Each point is reached from the start by the listed moves, each made once or not at all, plus a little noise. Say if it took an odd or an even number of moves. Then give how often each move was made.

Moves:
(1): [13 41 13]
(2): [  6  13 -35]
Start: [ 17 -24 -24]
Points:
[ 22 -12 -60] -> odd (0, 1)
[ 29  17 -12] -> odd (1, 0)
[ 17 -23 -25] -> even (0, 0)

Moves:
(1): [ 14 -14 -11 -11 -13  15  11   0  -8 -14  -1   8 -10]
(2): [ 11  11   7 -10  -6  12   8  11  -1  -1   8  -6  -6]
(3): [ 11  10  12   4  11  -1   5  -9 -11   4 -12  16  -9]
(4): [-5  9 -8  7 -2 14  3 12 -2  8 -1  8 -8]
(5): [ -7  19 -17  14  17 -12   6 -11 -13   1   5 -10  -8]
(6): [ -7 -14   4   2  -3  17 -20  -1 -13  -6   5  -3  -3]
(7): [-11  -3 -14  -5  18   2  32  -7 -10  17  25  -2   5]
(8): [-1 -9  2 -4  4 -7 -5 19  7 -2 -2 -2 -9]
(9): [  1  -7  -1  -2   6  15   7   0  12 -10 -14  -6   7]
(10): [ 19  -3 -10   6   4  13   6   3  19  13  14  -6 -10]
(11): [ 4  7 -2  3 14 13  3  8 10 -1 16 10 10]
Start: [ -1  -7  13   3  -3 -27  -8  -9  -2 -17 -15   4 -14]
Points:
[ 24   3 -38   0  38  38  60  24  14  -4  36   1 -43] -> odd (1, 1, 0, 1, 1, 0, 1, 1, 1, 1, 1)
[ 37   8 -21   4  -4   1  23  -7  -3 -13  11 -12 -47] -> even (1, 1, 0, 0, 1, 0, 0, 0, 0, 1, 0)
[ 39 -31  -1 -12  31  50  38  16   1 -14  21  12 -39] -> odd (1, 1, 1, 0, 0, 1, 1, 1, 1, 1, 1)
[ 15  19  17   5  31 -19   9   2  -7 -22 -33  -6 -42] -> odd (0, 1, 1, 0, 1, 0, 0, 1, 1, 0, 0)
[ 32  31  -4  21  42  17  23  25  21   0  -3   9 -46] -> even (0, 1, 1, 1, 1, 0, 0, 1, 1, 1, 1)

Moves:
(1): [  6  -1  15  -3  -4   5   6  -1 -21  -4 -10   5  -5   5  -2   7  -1   4
   0  -2  13 -12  -5  -3  -3]
(2): [-3 16  1  2  1  1  3  4  6 10  5  1  9  7  3  0  0 -7  0  3  1 -2  8  3
  5]
(3): [-5  1 13 -8  2 -3 -4  2  1  1 -5  7  8  8  8 -1  1 -2  0 -7  2 -3  3 -3
  6]
(4): [-17   1   6  16   6  -1   9   3  -7  -7  -4  -8   0   2  13   7   9   3
   0  -6   0 -10  -3  -7   4]
(5): [  0   3  -3   3   6   9   1   7   6   5 -13  -2  -3   0  -5  -8  -2   1
   2  -9 -11   4  -5   1  -2]
(6): [ -1   6   4   1   4   5  -7 -14   9   8   5   5   8   7 -15 -15   5  -4
   2 -23  14   5  15  -8  -1]
(7): [ -4  -3   1  -9   1  -1  13   5  -7   6  11  -1   9   3  -7  -3   3   3
   6 -11   4  -6  -1  -2   2]
(8): [  0  -9   4  -2  -2   5   2   9  -4   1  -4  -6  -8  -1   4   2  -3   9
   7   3   3 -10   2  -3  -2]
(9): [  8  -6  10   4  -2  -1   9  -1  21   0  -7  -4 -12  -8   0  -5   2  -3
  -4  11   3   7  -8   6  -4]
(10): [  0  -2   1   4   2  -8   4   1  -7   6   5  -2  -2  10  -2   0  -6  -8
 -12   5  -7  -7   3  -6   5]
(11): [13 -6  2  3 -2 -2 -4  4  0 -6  7 -6  3  0  2 -8  1  4  3  0  6  7  1  7
 -4]
(12): [  2   0   0   1 -15  -5  -9  15   7   8   9   5   3  -5   5   4   5  -1
  -9   0   1  -2 -10   3  -2]
(13): [  3 -16  -9   3  -2   2  -3  11  -5   0 -11  -8  12  -3  -2  -9  10   9
  -2   6   3   2  -9  -4 -13]
(14): [-5  4 -4  1  1 12  4  1  3 -8  7  8 -1  9  4  3 -8  2  5 -7  7  4 -5 -3
 -5]
(15): [ -6  -7   1  -5  -7  12  -1  -7 -11   1   2   8   0   4   8  -8   5   5
   0  -6   9   6   0   5  13]
(16): [-14   6   1  -2   8   0  -7  -9  -3  13   3   0  -2  -4  -3   7   1 -16
   6  -3  -8  15  -2   2  -3]
(17): [ 1 -3 -2 -2  4 -1 -2  2 -2 -3  2  0 -4  4  2 -2 12 -1 -1 -1 -3 -6  1  3
 -7]
(18): [-2  1 -5  0 -2 -1 -3 -2 -1  9 -2 -3 -1  4 -6  4  4 10  8 -5  1  9 -3  1
 -3]
(19): [-9  4  0 11  1 -7 -6 -1 -3 -1  2  4 -7  4  1 -2 -3 -7 18  2 -5 -3 -6  6
  7]
(20): [ 3  3 -1  4  7 -1  4 -4 -3  2  5 13  8  0 13 -7 -5  0 -6  1  5 -3  5 -1
 -2]
(21): [ 0 -6  2  0  2  0 -7  0  0 -1 -1 -9  3  4  2 -7 -8  4 -6  1 13 -6 -9  4
 -3]
(22): [-11  -5  -4   0   7  -5   6   4  -1  -7 -13   7 -15   2  -7   7   1  -2
   5  -5   2   2  12   9   2]
(23): [  1  -8  -3   6  -3   0   4 -11   6   5  -1  -7   4  -2   6   8  -3  -5
  -5  -4  -5  -3   4   2  -9]
(24): [  2  -6   1  -1   7   8  -7   0   2  -2   0   1  -1   3 -13  10   0   5
   4  -1  -6   7  -4   6   0]
Start: [  9   5 -14  -7   5   0  -3   2  -7  12  10  11   5 -24  13  17   4  12
   0   3  14   1  -9   1   3]
Points:
[-17  14  -8  -4  26  46  -3  -6 -34  44  17  45  33  12  -4  -8   7   8
  32 -46  41  18 -17   3   0] -> even (1, 1, 0, 0, 1, 1, 1, 0, 0, 0, 0, 0, 1, 1, 1, 1, 0, 0, 1, 1, 0, 0, 0, 1)
[-40 -22  17  -8   9  19  17  15 -49  25  11  27  -7  10  26  60   6   9
   5 -39  29 -16 -18   0  11] -> odd (1, 0, 1, 1, 0, 0, 1, 1, 0, 1, 0, 1, 0, 1, 1, 1, 0, 0, 0, 0, 0, 1, 1, 1)
[ -5 -33  12   5  23 -14  21  46 -10  13  -6 -18   8   4  28  -3  24  19
  -6   5  41 -32 -11   7  -7] -> even (0, 1, 1, 1, 0, 0, 1, 1, 1, 1, 1, 0, 1, 0, 0, 0, 1, 0, 0, 0, 1, 1, 0, 0)
[ 26 -11  24   4  -2 -19   4   1  -4  33  33  30  18   3  22  -9  14  -9
 -10 -25  43 -26  -7   6 -10] -> even (1, 0, 1, 0, 0, 1, 1, 0, 1, 1, 1, 1, 0, 0, 0, 0, 1, 0, 1, 1, 0, 0, 1, 0)

Moves:
(1): [ 1 -1 -6 -1  5 -6 -6 -5  0  3  5  5  1  1 -3  8 11 -5  0  6  5  4  0  0]
(2): [  0   2 -10  -1   8  -1  -5 -15   3   5   5   4  -6 -12   4  -1  -1   4
 -13   2   4  -8   8   3]
(3): [ 4 -2  5  5  4 -3  1  1  3  2  0  2  1  8 -5 -3 -1 -3 -3 -3 -1 -8 -1 -8]
(4): [ 1  3 -3  2  5  0 -3 -1  6 -1 -2 -4 -5 -1  1 -2  1 -3  0  2 -1  2 -1  7]
(5): [ -7  -5   1  -1  -3   2   3   1  -3  -2  -4   2  -1   2  -2   0  10 -10
   1  -4  -5  -3   2  -3]
(6): [  5   1   2   7   2  -3  -5   2  -3  -2  -3   9   4  -4  -4   1  -2  -2
   1 -12  -3   2  -5   4]
(7): [ -2   2  -4  -6  -2   6  -1  14  -2   2   8  -5  -6  -2 -18   0   5  -3
   7 -10   2   8  -2   4]
(8): [-3  6 -8 -1 -2 -7 -2 -7 12  1  1 -1  2  4  2  1  3 -4  8 -2  3 -2 -8  1]
(9): [  7   9  -2  -5  -1  -1  -4  -1   0   2  -5   4  -7   2 -11   4  -5   5
   0   6  -4   2  -3   5]
(10): [ 0  6 -6 -4 -4 -3 -9 -2 -4 -8 -9  1  2 -5  0  3  6 -8  1 -1  4 -5  6  8]
(11): [  3  -6  -3   3  -1   1   2  -3   1 -11  -2  -2   0   1  -3  -7  -2   5
   0   4   2   9   5  -5]
(12): [ 5 -2  2 -2 -7 -2 -1 -5  0  5  7  3  2 -7 -1 10 -6 -6 -2 -5  5  4  0 -3]
(13): [ -1   3   0  -5  -9   7  -2   5  -3 -11   3  -4  -2   8   3   3  -1   0
  -6   0  -3   6  -2   4]
(14): [ 11   0   9  -3   4  13  -2  -4   0  -5  -5   3  11 -13  -4   2   0  -2
  -8  -6  -4   4   5   2]
(15): [ 0  1  1 -3  6  3  3 -4  2 -3 -1  4 -4  1  2 -3  0  1  2  2  2 -1  1  0]
(16): [-6  3  6  2 -4  7 -2 -9 -2  0 -1  2  1 -2  3 -2 -1 -1  1  8  4 -4  2 -5]
(17): [  6  -1  -3   3  -3  10   4   1   1  -5   1  -4  -9  -7   7   4   2   3
 -12  -2   0   5   3 -10]
(18): [ 2 -3 -5  3 -1 -3  1  6  2 -7 -2  4  2  6  0  1  3  2 -2  9  2 -5 -1  6]
(19): [  0   8   2  -2  -2  -6   7   1   3  -5   2   1  -1 -10   7  -1   3   2
 -12  -2  -5  -4  -4   1]
(20): [  9 -10  -2  -3   6   3  -7   6  -3   3  -2  -3   3   1  -5  -3  -7  -1
  -5   1   1   2 -14   5]
(21): [  6  -6  -3   6   7  -5  11  -5   2   4  -3   6   2   2  -6  -1   2   5
 -14 -10   5  -5  -4   0]
(22): [ -3  -3  -1   3   6   1   4   2  -2  -4   3  -2   2   1 -12   8  -6   4
   0   2  -2  -2   0  -1]
(23): [-5  5 -4 -8  0 -5 -5  6  0 -7 -2  7 -1 -4 -2  9 -2  2 -5  2  1  6  8  3]
(24): [-3 -2  8  0 -2 -4  0 -1  5 -5 -1 -1 -8 -3 -4 -1 -1 13 -1 -3  1 -4 -1  9]
Start: [10  7  7 14  5 -7  1  2 -5  4  6  1 10  1 -9 -8 -3  1  3 -8  7  3 -6  5]
Points:
[ 16  17   7  20  15  -7 -11 -12   0  -9   4  21 -15 -20 -33  10 -22  27
 -29  -9   7  -7   4   5] -> odd (0, 1, 1, 0, 0, 1, 0, 0, 1, 0, 0, 0, 0, 0, 0, 1, 1, 0, 0, 0, 0, 1, 1, 1)
[ 15   8 -19  14  12 -19  15  -1  19 -37   3  15  -7  12  -8   2  25  -4
 -39  -8  12   6  -8   2] -> odd (1, 0, 1, 1, 1, 0, 0, 1, 0, 0, 1, 0, 1, 0, 1, 0, 1, 1, 1, 0, 1, 0, 1, 0)
[ 43   9   9   7  14  29 -18 -20 -12  -8   9  16   5 -33 -27  15 -31   7
 -39 -14   8  15 -11   8] -> odd (0, 1, 0, 0, 0, 1, 0, 0, 1, 0, 0, 1, 1, 1, 1, 1, 1, 0, 0, 1, 0, 1, 0, 0)
[ 16   2  -2  -3  28  -1 -24   3   5 -17  14  20   5 -13 -57  12   3  -4
 -19 -34   9   8 -17  27] -> even (1, 1, 1, 0, 1, 1, 1, 1, 0, 0, 0, 0, 1, 1, 1, 0, 0, 0, 0, 1, 0, 1, 1, 1)
[ 13   1  11  -2  -2  -1 -13  -4   0 -28   6   9   7 -15 -24  14   6  -4
 -17 -14   7  31  10  20] -> odd (1, 0, 0, 1, 1, 0, 0, 0, 0, 0, 1, 1, 1, 1, 0, 0, 0, 0, 0, 0, 0, 0, 1, 1)
[ 15  24 -37   1  19 -30  -7  -7  19 -31  11  17  -8  -3 -28   0  24  -4
 -33 -10  27  -1  -1  30] -> even (1, 1, 1, 1, 0, 0, 1, 1, 0, 1, 1, 0, 1, 0, 1, 0, 0, 1, 1, 0, 1, 0, 1, 0)
[ 16  28 -19 -16  10   2 -27   0   8 -16   9  16   1 -20 -34  11  15 -13
 -31   3   7  11 -17  37] -> even (1, 1, 0, 1, 1, 0, 1, 1, 1, 0, 0, 0, 1, 1, 0, 1, 0, 1, 1, 1, 0, 0, 1, 0)
[ 43   2  -7  20  24 -16   2 -30  22   1  12  23   1 -18 -42  23  -2  17
 -44 -15  21 -12  -8   9] -> even (1, 1, 1, 0, 0, 0, 0, 1, 1, 0, 0, 1, 0, 1, 0, 0, 1, 1, 0, 0, 1, 1, 0, 1)
[ 44  12 -33  16  24 -27 -12  -7  17 -24   4  23  -8  -5 -25   5   0  12
 -60  -8  14   9 -25  21] -> odd (1, 1, 1, 1, 0, 1, 0, 1, 1, 0, 1, 0, 1, 0, 0, 0, 1, 1, 1, 1, 1, 0, 1, 0)

Moves:
(1): [-6  0  1 -3  5 -2  6 -6  5 -1 -3  4 -4  1  1  5  1 -3 -3  4 -1  4  0 -1
  2  1]
(2): [-7 -1  1 -3  0  3  4 -1  7 -7 10  4 -2 -1  2 -5 -2  0 -5 -8 -3 -5  0  4
  3 -2]
(3): [ -1  -2  -2   1   1  -6  11  -6   7   4  -2   4  -3  -6   1  -2   4   7
   1  -8 -12   3   5   0  -3 -10]
(4): [ 1  0 -3  8 -5 -4  4 -4  0  5  1 -7 -9  2 -4 -3 -2  4  2 -7  3 -2  4  7
  0  1]
(5): [ 8 -7 -9 -6  0  2  8  0  2  4 -5  3  5 -6 -6  4  1  3 -7  1  6 -1 -3  5
  1 -3]
(6): [  2  -3  -6   3 -10   0  -3  -5   4   4   0  -4   1   0   1   9   6   0
   0  -4   0  -1   0  -4  -2  11]
(7): [-1  9  3 -3  4 -5 13 -4  2  1 -5  0 -4 -7  6 -4  5 -4 -1 -7  1  7 -1  2
 -6 -2]
(8): [ 5 -5  4  0 -3  8  2  2  3  4 -5  3  3  3 -1  1 -1  3 -3  1 -3  1 -1  0
 -4 -4]
(9): [  2   3  -8   8   7  -3   2 -11  -8 -11  -3   5   3   7  -3  -2   0  -1
   0   7  -5   5   5   4  -4  -2]
(10): [-4  2 -2 -2 -7 -4  2  0 -6 -2 -3 -4 -2  5 -2  1  5  3 -1  0  3 -2  5  5
 -9  5]
(11): [-6  1  0  4  5  2  3  4  1 -2  9 -1 -1  6  4  1  0  2  7  1  4  0  0 -1
  1  5]
(12): [ -4   1 -17  -6   4  11  -2   2   4  -6   3  -8  -2   8   7  -9   4   1
   1  -1  -4  16   1   0   9  -4]
(13): [-2  8  3  7  6 -2 -1 -3 -4 -5  1  3  2 -7  1 -4 -1  8 -5  4  2 -9  0 -4
  3 -2]
(14): [ 9 -3 -9  4  9 10  7  7  1 -9 -5  3  5 -9 -3  0 -8  1 -7 11 -3  1  6  4
  3  6]
(15): [ -1  -1   6   2   1   4  -1   1  -1  -4   3   0   5  -5 -20  -8   3   5
  -7 -16   7   0   4   7  -2  -5]
(16): [-9 -1 -3  7 -3  3 -4  7 -4 -7 -1  2 -1  9 -3  0 -2 -3  6  3  7 -4 10  2
  1 -6]
(17): [  5  19   1   1   4   2  -7   0  -5  -9   0   5  -5   4   6   3   2  -3
   1  -7   1   3  -8  -3  -6 -11]
(18): [ -8 -13   1  -3   0   6 -11  -2   7   7  -1   3   0   0   9   0  -8   4
  10 -10   3  -3   3   5  -4   1]
(19): [-5  8 -4  2  5 -5 -2 -8  4 -3 -3 -5  1  3 -3  6  4 -7 -1 -2 -5 -4  3  6
 -8  6]
(20): [ 8  2 -2  2  3  7  6 -3 -5  7 -3  3 -4 -1  3  3  3 -1  1 -1  2 -3 -2  3
  2  0]
(21): [  2  -5   4   5   1  -5  -4  -1   0   1   8  -4   2  -8  -1   0   8   4
 -14  -5  -4  -3  -1   2   9   2]
(22): [-6 -5  0  1  2 -4 -3  0 -1 -3  1 -3 -1  1  2  3 -4 -4 -2 -3 -2 -4 -6 -2
 -2  3]
(23): [ -5   5   1   4   4   1   3  -6  -7  -6   5  -7   0 -11  -5  11  -1   1
  -1   1  -3   6  -4   3   9  -1]
(24): [ 4  1 11 -5  5 -5  0 -2 -5 -4 -6  0  0 -2  4  4 -4  5  2 -5  6  0 -3  2
  1 -9]
Start: [ -3   4   0  -9   3   3   2  -1   0  -5  -3   2  -2  -2   8  -1   4   7
  10  -3  -4 -13   1  -1   4   0]
Points:
[-14   0 -42   7  15   7  46 -27  16 -12   7   3 -21   2  17  -6  30  18
   0 -29  -8   3  19  22  16  -8] -> odd (1, 1, 1, 1, 1, 1, 1, 0, 1, 0, 1, 1, 0, 0, 0, 1, 0, 0, 0, 1, 1, 0, 0, 0)
[-12  -5 -32   5  25  15  13 -36  -1 -37 -21 -12   4 -15 -11  16   0  31
 -12 -22  -2  -5  14  35  -3   5] -> even (1, 0, 0, 1, 1, 1, 0, 1, 1, 1, 0, 1, 1, 1, 1, 0, 0, 1, 1, 0, 0, 1, 1, 1)
[-25  26 -25  12  43  32   0 -15 -17 -60  -5   5  -8  11  28  12  -9  17
  13 -12  -4 -13  11  28  -3 -15] -> even (0, 1, 0, 0, 0, 0, 0, 1, 1, 1, 1, 1, 1, 1, 0, 1, 1, 1, 1, 1, 0, 1, 1, 1)
